Each row of a before or after table is a point. The points were changed in one or more steps. Then noise was added and the rows were shuffled. The steps act on columns, c1 being the first. What was done? A step turns or swaps two columns, mirrors them in a line or flattens them onto one, adds a multiple of one to another, or multiplies or shifts one. Angles are multiples of 10 degrees, from the lower column toward the higher: turns from -170 to 170, lines from 10 to 170 but not 90. Use the fewest steps. Two steps may share a column if one is a turn and the other turns, adds or multiplies; they go together, in the order done. Otherwise the lowest column goes first.

Before, 12 rows:
[-12 -7 -3]
[26 17 6]
[2 -18 -62]
[-25 -9 1]
[49 7 12]
[38 19 6]
[-27 -6 -28]
[-37 -44 6]
[15 21 -10]
[47 24 4]
[32 15 26]
[-46 -30 1]
After:
[14 17 49]
[31 6 51]
[21 22 36]
[7 13 62]
[33 24 68]
[-5 -9 -47]
[-19 -7 -30]
[-4 -8 -20]
[-37 -31 -73]
[28 21 58]
[44 -16 -75]
[-33 -44 -85]
Steps: turn c1 and c3 by 40 degrees; add 1.5 times c2 to c3

Before (13 x 4):
[-20 19 10 -1]
[22 -20 -1 -26]
[-12 27 10 -38]
[3 -6 9 -2]
[-4 27 -40 23]
[-13 -18 46 40]
[-16 21 -12 10]
[-41 19 12 -31]
[-23 12 -56 -12]
[-12 32 -21 32]
[3 31 18 29]
[19 -21 14 -20]
[17 -6 7 11]
After, 13 rows:
[26 -59 32 -2]
[-19 -55 74 4]
[-35 60 43 6]
[-7 81 -10 3]
[-16 96 12 7]
[22 -64 42 -3]
[-2 83 41 -1]
[2 -17 40 -1]
[-20 65 19 3]
[17 -16 37 -5]
[1 93 51 0]
[-20 33 -24 4]
[-18 54 37 5]
Steps: flatten c1 and c4 onto the line at 170 degrees; multiply c2 by 3; shift c3 by 30

Before, 11 rows:
[63 -39 52 13 -31 -18]
[9 -23 27 26 -9 -38]
[-30 7 24 81 62 11]
[11 -41 -9 5 12 -47]
[4 19 33 -54 27 34]
[26 -20 31 -42 51 -17]
[21 -39 60 -63 1 -21]
[-12 16 79 -49 -5 -13]
[4 56 9 70 -7 9]
[37 -68 25 10 12 -11]
[-25 10 17 -28 9 25]
After (11 x 6):
[62 -24 8 71 46 18]
[0 -10 12 15 0 -35]
[-12 -19 -2 46 0 20]
[-22 -7 -6 30 24 -26]
[-79 -14 22 24 35 -10]
[15 7 -15 -28 20 39]
[-24 -10 28 29 28 0]
[5 19 10 -49 34 43]
[11 11 43 -30 43 -7]
[-14 21 -27 -45 71 -7]
[-22 16 7 -52 58 -16]
Steps: turn c3 and c5 by 70 degrees; turn c1 and c3 by 130 degrees; flatten c2 and c4 onto the line at 110 degrees; shift c6 by 10

Before (8 x 8):
[29 -31 12 -90 -37 18 -18 1]
[-42 -43 -38 -4 53 23 -70 20]
[22 14 -22 -57 -31 19 19 44]
[21 46 39 -59 -27 -37 8 8]
[18 -19 -35 0 1 12 25 17]
[20 43 -25 -10 -49 14 6 6]
[44 35 -29 -5 1 -2 -26 21]
[-12 -34 48 2 17 12 -22 47]
After (8 x 8):
[20 -6 -35 -1 -1 11 10 -35]
[-42 3 -40 -5 -50 25 -84 -5]
[31 14 12 95 21 19 -30 -14]
[-14 -23 50 -6 -14 11 -48 -34]
[23 -31 39 61 17 -37 26 24]
[46 -35 -29 6 -6 0 -14 30]
[21 -48 -20 60 21 23 12 -17]
[17 -27 -26 19 45 15 20 26]
Steps: turn c2 and c8 by 120 degrees; turn c7 and c8 by -30 degrees; turn c4 and c5 by 170 degrees

Before, 10 rows:
[-31 -16 0 29 18 -9 -50 -16 18]
[42 -20 -22 -40 -11 38 46 9 22]
[44 45 39 -47 14 -13 -36 12 55]
[-3 -49 27 -19 15 -25 50 53 29]
[10 -54 16 16 9 -16 34 -17 64]
[-27 35 35 12 -20 5 13 -8 -43]
[31 -7 41 12 -55 54 -24 28 -45]
[17 32 -24 0 -9 34 62 27 36]
[23 -21 -26 51 21 -52 -35 -20 -5]
[-39 -36 -17 -17 -62 -54 -34 46 34]
After (10 x 9):
[-29 -21 29 -26 18 -13 43 -7 -13]
[25 -27 -10 -67 22 36 39 -9 -18]
[40 -11 -16 47 -9 -10 -43 14 -31]
[18 40 -11 8 -9 -28 -60 7 -41]
[42 45 77 36 13 40 12 -16 -7]
[31 7 -2 4 -59 -43 26 30 62]
[-39 -5 27 4 -61 49 29 57 -40]
[-2 -15 18 12 14 27 -62 70 1]
[-27 24 -14 -6 -23 -17 -12 -21 56]
[8 -58 45 -20 7 13 -50 14 -29]
Steps: add -0.3 times c1 to c6; turn c4 and c6 by -160 degrees; turn c2 and c8 by -30 degrees; turn c3 and c9 by 130 degrees; turn c3 and c7 by 160 degrees

Before (14 x 11):
[9 -32 8 -20 -22 -33 59 45 15 31 -39]
[17 15 15 21 64 6 -3 27 -28 3 -45]
[14 -10 -33 56 -16 -27 28 34 -38 40 4]
[-14 -32 -18 -42 17 -19 -37 -41 14 57 -53]
[-33 -7 -50 -22 -20 -11 2 45 -41 -45 -16]
[-37 44 -11 30 -36 40 43 47 48 25 -22]
[29 26 19 51 8 -20 -12 -15 10 40 38]
[-23 -4 2 36 -8 23 1 -10 43 8 -6]
[-22 12 -24 6 -26 -59 -36 42 -2 -21 -20]
[4 23 -25 -42 23 -20 24 10 40 4 -49]
[44 28 -5 7 21 9 47 39 -23 -18 -75]
[48 20 -16 41 1 3 -32 62 -39 -13 30]
[-28 0 0 -14 62 -50 1 10 -39 45 -46]
[25 35 -9 -40 -34 28 -8 6 -49 -37 -40]
After:
[27 13 -24 7 -2 -21 -78 -14 -19 -20 46]
[10 25 -31 -64 41 -10 -17 -51 22 14 8]
[8 1 -3 -24 -36 -17 1 -41 63 49 13]
[-33 -10 2 49 43 1 7 -8 1 12 -6]
[-1 -34 -14 -66 18 -11 -58 -55 14 57 -42]
[29 28 -7 19 -22 9 39 -74 26 -12 42]
[34 29 13 78 10 -5 20 41 9 38 -12]
[12 18 13 32 -25 10 11 -49 66 8 29]
[-55 44 -11 54 46 5 21 -24 -35 20 42]
[25 -12 -30 92 -38 -4 -27 5 -15 43 33]
[-21 -2 -53 -34 -47 -12 -76 -18 -24 -43 45]
[38 22 -12 62 -42 13 -58 27 -3 -8 65]
[26 -39 4 -34 14 -9 73 -37 -18 32 44]
[0 28 -9 -68 -49 14 -27 -45 -29 -38 8]
Steps: turn c1 and c6 by 40 degrees; multiply c6 by 0.4; add 1.5 times c3 to c7; multiply c4 by 1.6; swap c5 and c9; swap c8 and c11
